Every row gives one point. The window is the flat piece filled in between its corners: a triangle in 3 columns, a solid with four corners in 4, and so on. A path goes straight from each point to the next, and from the last back to the first. List the points from which the path goes on through the window.

Window (4 x 4)
[[  7 -22  30 -11]
 [ 41 -13 -13 -22]
 [-48  41  -7   9]
 [ 12 -52   6 -20]]
Path:
(1): [ 21 -41  22  19]
(2): [ 55 -50   4  13]
(3): [ 28 -38   8 -53]
(4): [-28 -12  21 -40]
(5): [ -2 -23  31   6]
(6): [  7 -31   5   9]
(7): [  1 -31  12 -48]
(8): [-10   2  29 -48]
Through the window after points: 6, 8

Window (8 x 8)
[[  21  -14  -16   13   34    3  -10   18]
 [ -91  -15   67   43    9   -3  -14   16]
 [  29   23   -7 -105   -1    2  -17   34]
 [ -53   34   81   66   -6  -31   -2   10]
 [  47    5   55   -1  -46   43  -40   23]
 [ -15  -17   26   -8  -54  -29   67    4]
 [  10   16  -21   -1  -48  -16  -21   38]
 [ -13   23  -26  -16    8   26   28   26]]
Path:
(1): [  9  15 -24 -37 -14   3   2 -13]
(2): [ -1  20 -18 -15   9  18  -3  -4]
(3): [ 6 -5  0 -7  1 -3 10 54]
(4): [-34 -13  44  40  -1  -2   7  45]
(5): [-37   6   2  56 -11  -8 -23 -53]
(6): [-11  11  -3   1 -15  -3 -14  -8]
(7): [  5  -1  18  15 -24 -19  -1  80]
(8): [  9 -13  46 -29  -9 -12  23  87]
(9): [-10  13  12 -31 -15   4 -14  -1]
(10): [  9  17   3  -6 -14   0  -1   1]
(11): [13  1  9 -1 -3 -1 10 47]
(12): [ 13   3   7 -16 -16   8  14  47]
(13): [ -2   6 -19 -25 -27  17 -19 -21]
(14): [ -8  15  -5   5  10   2 -31 -48]
(15): [  7 -11  36  26  11  -9  17  87]
(16): [  9   3  -6 -35 -14  10   8  59]
Through the window after points: 2, 6, 8, 14

Window (11 x 11)
[[-17 -23 -39   6  35 -21 -19 -22  52   7 -54]
 [ 76 -41  -9  -5 -39   4  11 -36 -37  20  44]
 [ 29 -40  14 -21 -12  -3 -24  28 -63  27  48]
 [ 21 -19  -4 -36  14 -40  15 -21  22 -53  20]
 [-30 -17  -7  27   9 -25  45 -33 -20 -10  31]
 [-36 -49  29  16  51   9 -14 -50  73   4 -27]
 [ 79  17  36  16  19  12 -19  32 -39  25   8]
 [-30 -15  -1  37  -3  24 -26 -13  24 -40  -7]
 [-48   2  -8 -16  32  45  13 -24  53   0 -27]
 [-16 -53  -6  20   6   5  34  10  62  -2 -10]
 [ 66   7  25 -12 -57 -38 -15   4 -24  48  64]]
Path:
(1): [ -7 -19   6  -5 -19  -4   6 -23  17  -2 -38]
(2): [ -3  -5 -12  19  45  10   1 -10  47   0  53]
(3): [  5 -29 -23  20  12  11 -13   0  37   0  22]
(4): [-12 -20  25  13 -17   2   9 -17   4 -22 -17]
(5): [ 28 -19  34 -12 -25 -16  -6  12 -29  32 -15]
(6): [ 42 -11 -15  10  16  11 -18 -11  27  -3  61]
(7): [ -1 -31 -17  18  17  -2  16  -8  24  -7  40]
(8): [-14 -25  11   8   3 -14  20 -27   7  -5 -13]
(9): [ 24 -10  20  -6 -36 -32   3  -5 -23  22 -12]
(10): [ 51 -16  -1   5  32  18 -14   4  -5   1  76]
(11): [ 28 -38 -22  26  17   6 -15  13  21  31  79]
(12): [ 37 -10  37 -35 -47 -24  -5  -3 -62  17   4]
Through the window after points: 3, 7, 9, 11

Window (14 x 14)
[[  5 -36 -25  22  -6 -32  26  22  32 -12  25 -71 -78   5]
 [ 39  39 -12 -30  43   0  11  26 -14 -49 -19  39  59 -10]
 [ 81   1 -34  15   2   1  25  34 -20   5 -12  45  45   0]
 [-29 -50 -20  24  22   1   2  42 -25 -32  25  50 -37  15]
 [  8   0 -45  -5  84  33   1  60  15  44  27  23  37 -26]
 [ 20 -33 -59   0  59  40 -43   5 -47 -13  38  17   6  -4]
 [  3  -6  43  34 -39  13  -6  30 -14 -24  49 -25 -71  21]
 [ 18 -39  -1  -7 -24  13  44 -54  55  27   0 -12  -1 -17]
 [ 72  -6  -6 -32  36  14  -8  -4  25  21 -54  51   5  12]
 [ 57 -24  24  -8  44   2  28   3 -31  14 -51  17  33 -31]
 [ 57  -6   8   8  51 -41  13 -27  22  25  12  31  24  -4]
 [ 14  34 -29 -14  29  -6   7   9 -54  26 -27  35  33  22]
 [ -9 -50  18  54 -51 -27 -34 -10  46  -3 -11 -40 -39  -8]
 [ -2 -54  25 -23 -63 -46 -24  44 -20 -21  39 -13 -51   9]]
Path:
(1): [ 44 -44  19   7  26  16  -6  16   0 -12  -9  -8  42  54]
(2): [ 12 -55  10  21   3  -2  12  10  19 -17 -20 -22  23  50]
(3): [ 23   5  -9  19 -23 -21 -35  -4   8  22   0  18 -48 -59]
(4): [ 35  -8 -13  -3   1   3  18 -20  10  17  -1  19 -14 -37]
(5): [ 16 -40   4  -3  19   5  10   5  15   3 -10  -8  36  48]
(6): [ 27 -12  -7 -15  34   4  13  22 -24   5  -1  29  21  28]
(7): [ 31   2 -22 -14  27  -2   9  17 -31   2  -4  36   0 -15]
(8): [ 27   1 -21 -11   4 -10  -6   9  -6   1   0  15 -21 -39]
(9): [ 28 -32  -1   7  34  14  12   6   4   5   6 -14  33  43]
(10): [ 13 -64  -1  33  32  -8  23  28  33 -11   9 -55 -17  56]
(11): [ 16  19 -37 -15 -27 -28   5   7  -4  -4  15   3 -71 -60]
(12): [ 27  -1 -17   9  17 -10 -15  -3  -8   5 -14  23 -49 -69]
(13): [  7 -34  22  -7   0  -2   5  21  12 -12   4 -15  15  56]
(14): [ 11 -29  -2  12  10   2   7  12   3   0  15 -14   3  12]
(15): [ 24   3 -21  11  -8 -17  -5  11 -12  -5   9  21 -41 -41]
(16): [ 19  13 -28 -11 -18  -9  22  -6  -4  24   3  55 -15 -66]
Through the window after points: 2, 4, 10

Window (14 x 14)
[[  0 -31  -8 -23  -1  10  66  -6  70 -39  23 -18   3  17]
 [  4   4  -2 -58  -2  -9  -8 -34 -17 -17  -7 -26  11 -32]
 [-14  32  -7  10 -15  -6  55 -71  28  57  10 -15  -5  25]
 [-46  -2 -18  -3 -44  10 -25  21  39  53 -11  66  17  -6]
 [ -4 -29 -36  -6  -7  60  10   5  19 -33  61 -36 -12   6]
 [-28  15 -33 -19  10  18  36  23 -22   2  -4 -46  74 -11]
 [ 27 -50 -52  23  11  -2  40  14 -13 -30  -7  14 -23 -16]
 [-22 -57   0 -14  12  -6  59  61  26  30  45 -14  55 -48]
 [  5  -1 -21  23  22 -65  -1  34 -13 -12  38  64  -7   0]
 [ 26 -20 -29 -12 -32 -75   8  26  -7 -50  55  59  49 -47]
 [ 28  10 -38  44  -9 -10  18  69  10   2 -19 -11 -31 -37]
 [  7 -42 -20  61 -13  18 -31  21  49  26 -43  12  -5  -3]
 [ -3  -3   4  31 -33 -20  15 -17 -10 -75  28  51  -8 -23]
 [ 34 -14 -23  34  36  21  24  43  29  44 -38  31  37 -49]]
Path:
(1): [ 15 -22  -5  14 -13  14  24  13  13  24  -4  29  15  -2]
(2): [ -5  -2 -35  23  19 -12   2  25  21 -16   5  16  11 -40]
(3): [-20 -38 -50   2  27 -30   2  13  50 -26  13  -5   8 -60]
(4): [ 18   3  12  27 -25  16  29  44 -25  37   4  22  22  30]
(5): [ 25 -15  -3 -10 -11 -13  29  19  -7 -14  31  13  11 -19]
(6): [-28  -7 -53   2   6 -34  15  10  27 -25  23  22  29 -31]
(7): [-17 -13 -36  31   1 -34   0  -4  11 -15  19  14  19 -38]
(8): [ 40 -11  15 -35 -34  24  31  40  -9   6   5  32  -1   9]
(9): [ 28 -21   2  13  -9  -1  31  27  -3  10   7   7  17  11]
(10): [-28 -12 -33   6   8 -24  22  12  28   6  25  13   6 -40]
(11): [-42  -9 -67  19 -10   1  43 -13  44 -30  19  24 -33 -42]
(12): [ 28 -18   3  -1  -3 -11  10  16   4  -3   7   7  12  -3]
Through the window after points: 1, 3, 9

Window (14 x 14)
[[ 21 -25  40 -99  -7  41  18   5 -23  -7  16  27 -57  40]
 [ 32 -16  30   2  47  -6 -64   9 -57 -17 -11   9 -47  -1]
 [ 27   4  16  -2 -36  25 -39 -18  -1 -32  24  46   7 -29]
 [-30  29 -38  21 -16  32  -7 111 -32 -13 -59 -34  -1  -5]
 [ 28 -30  29  28  20 -28 -10  86 -68 -52  -5  43  -8  37]
 [ 23  20  23  18   2  34   6 -22  -3  16  24  29 -46  21]
 [-14 -22  50  86  36  -5  15  10 -28  -4 -24 -55  25  16]
 [-12  19 -28  24 -21 -26  15 -16  -1 -24  17  44 -20 -33]
 [-22 -40  -2   0 -20  -6   8  80 -21 -44  83  15  -6  -9]
 [  9 -12  36  22  59   6 -29  21   9 -21 -19  12 -10   5]
 [ 29  12 -50  14  24 -15  -5  10   2  66 -15   0   9 -20]
 [ 29  30  29  13  34  23  16  22 -36 -42  -7 -26  -3  22]
 [-47  74  45   2 -26  14  33 -16 -23 -14  41  29   8  17]
 [-15 -53  -4 -21  49  60  56 -19 -34  18  49   5   9  65]]
Path:
(1): [ 13  -6  27  -1  20  26  -1  14 -31  -9   8  25  -8  -5]
(2): [ -7   0  26  24  31  13  15  54 -39 -10 -11   0  -8  -6]
(3): [ -1   5 -32  12  -7 -13 -22  16 -10 -18   1 -17 -23  74]
(4): [ 13  25 -19  12  -8   1 -54   7  -7 -20  30 -29 -34  56]
(5): [ 14 -22  31  -2  29  18  -1  41 -36 -10  -5  20  -3   2]
(6): [  8   2  36   3  41  58  26  42 -22 -15 -18  27 -19 -41]
(7): [ 12  -7  12   4 -13 -18 -35   3 -22 -16  35  -9  -1  65]
(8): [ -8   0  -9  25 -18 -28 -33   2  -9 -15  22 -44 -13  47]
(9): [ -6   0  19   5  19  40  22  34 -29   1  -4  37  -3 -14]
(10): [ 11  -9  45  40  32  12  15  26 -35  -4 -10  11  -4 -13]
(11): [  3  -4   0  31  16  -5  -6   8 -15   6  -3 -21   2  21]
(12): [ -2  -1  17  11  16   2 -26  -3  -8 -19  14 -10 -13  39]
(13): [ -3  11  36  23   5  19  29  18 -48  -4   4  27   7 -28]
(14): [ -6  16  17  16  29  37  32  12 -37  15  15  46  -4 -51]
(15): [ 19  -6 -23 -18 -12 -30 -22   6  12  -4   0 -21 -15  62]
(16): [ 10  -8  -3   1 -12 -28 -17  10  33 -29  -1 -18 -30  70]
Through the window after points: 10, 12, 14, 16

Window (14 x 14)
[[ 41  18  33  23  25 -29 -19  -3  -9   3  51   2  17  -5]
 [ -1  -4 -60 -28  -1 -30 -46  11  10  -7  71  13 -15  52]
 [-25 -20 -54 -26 -40  -3   3  15 -15  27 -19 -49   9   0]
 [  0  59 -15  21 -34  30  -5  42  -9  37 -42   9 -14 -52]
 [-13 -10  15  -3  34  23 102 -60  41 -25  17   1 -35 -41]
 [ 39 -19  32 -18  26  -1 -47 -16  -2  36  38  52  -5  15]
 [-40  -3 -28  -6 -70 -10   1  -4   3  -8   0  10  14 -33]
 [-10 -14  31  -2  23  35  27 -15  59 -18  30 -26 -24 -81]
 [-25 -35 -23  11 -34  -9   8  58  -4  -3   5   4 -12   8]
 [ 51 -24 -24 -18  40 -50 -50   4  20 -18  20  38  14  15]
 [-25 -10 -48   6 -31  39 -15  19 -45 -29  -7 -10   3 -22]
 [-48  -7  37  -3  36  -9  34 -45  23 -32   0 -20 -61 -52]
 [ 37 -38 -30  11 -25 -24 -37 -21  19 -22  30  -7 -35  33]
 [ 21 -13  40 -38  25  -8  62 -34  14 -31  41  -5 -64 -79]]
Path:
(1): [ 14  12  15 -20 -23  -6  -1  14  25 -24  18 -12   8  27]
(2): [ -5 -15  -7  32  50 -26 -11 -36 -26  22  41  14 -30 -65]
(3): [-13 -39 -46  28  10  -5 -21  19 -17  24  48  16 -21 -69]
(4): [ -1   3 -10 -17 -18  13   0   0  -6  -7  -9  -8  -2   1]
(5): [ -8  13  12 -15 -11  12  41  -7  27 -27   0  -3 -17 -10]
(6): [-10 -25 -27  10  18  11  16 -21  -9  -3  16   2 -19 -42]
(7): [ -5 -26 -35  12   3 -22   6  -7 -13  16  21 -10 -16 -40]
(8): [  0  -1  -4 -37 -15   8   4   8  26 -20  -8  -3   8  25]
Through the window after points: 1, 3, 5, 7
